Each row of a before or after table is a point. One or more steps were done to the points. Then noise was added and the rows were shuffled. The steps act on how far a point lies along the listed directions, d1 being the first. Write out the steps. A step turns or swaps two directions, mirrors them in a line or flattens them onto one, adds a multiple of one to another, or multiplies one. Angles are multiples of 10 degrees, from the lower direction toward the higher: turns from -170 to 170, lines from 10 to 170 but not 90. Use the fewest steps. Two steps may share a direction if one is a turn and the other turns, adds or multiplies; they go together, in the order done. Otherwise the lowest direction goes first.
(in the rows, 128 means zero)

Directions:
(1): [156  73 167]
(2): [138 173 185]
(3): [195 145 103]
Before (9 x 3):
[[134 128  76]
 [155 167 169]
 [102 140  87]
 [131 107 109]
 [174 150 175]
 [170  66 115]
 [ 81 158 198]
 [ 53  99 222]
 [ 85 129 146]]
After (9 x 3):
[[ 80 155 202]
 [156 164 168]
 [169 163 168]
 [129 110 107]
 [110 123  99]
 [157  94  95]
 [ 89 123 149]
 [138 118  87]
 [ 44 120 211]]
Steps: multiply d1 by 0.4

Directions:
(1): [155 157  71 164 113 101  85  81  58]
(2): [ 99 157 188 133  53  93 142  70 142]
Before (13 x 9):
[[141 140 127 162 124 115 107 110 108]
 [106 131 169 136 110 112 139 110 154]
 [104  95 159 105 130 148 160 159 159]
 [117 110 137  93 162 145 155 175 144]
 [127 101 158 102 167 153 157 173 172]
 [120 141 158 134  95 119 133 110 138]
 [145 120  99 141 151 136 111 126 102]
 [111 120 176  97 132 137 153 145 175]
 [123  90 143  93 161 158 149 181 175]
 [122 142 139 125 101 113 117 103 121]
 [139 113 130 116 156 156 147 171 148]
 [139 129 113 121 134 114 100 105 118]
 [130 140 131 150 111 113 111 115 117]]
After (13 x 9):
[[139 153 111 163 106 104  96  98  91]
 [150 141  92 135 128 105  83  85  90]
 [ 98 120 187 125 112 120 153 126 176]
 [119 136 161 133  95 120 136 113 143]
 [ 97  88 179  66 173 165 188 209 194]
 [ 85  94 230  63 145 161 193 189 241]
 [ 99  70 219  64 182 182 202 223 245]
 [155 132  78 155 146 123  93 106  72]
 [ 95  61 204  54 177 186 193 231 247]
 [123  96 162  96 164 171 171 198 187]
 [155 156  97 183 117 100  84  83  72]
 [ 78  70 211  72 142 173 201 201 223]
 [127 149 125 134  99 106 109  91 106]]
Steps: multiply d1 by 2.5
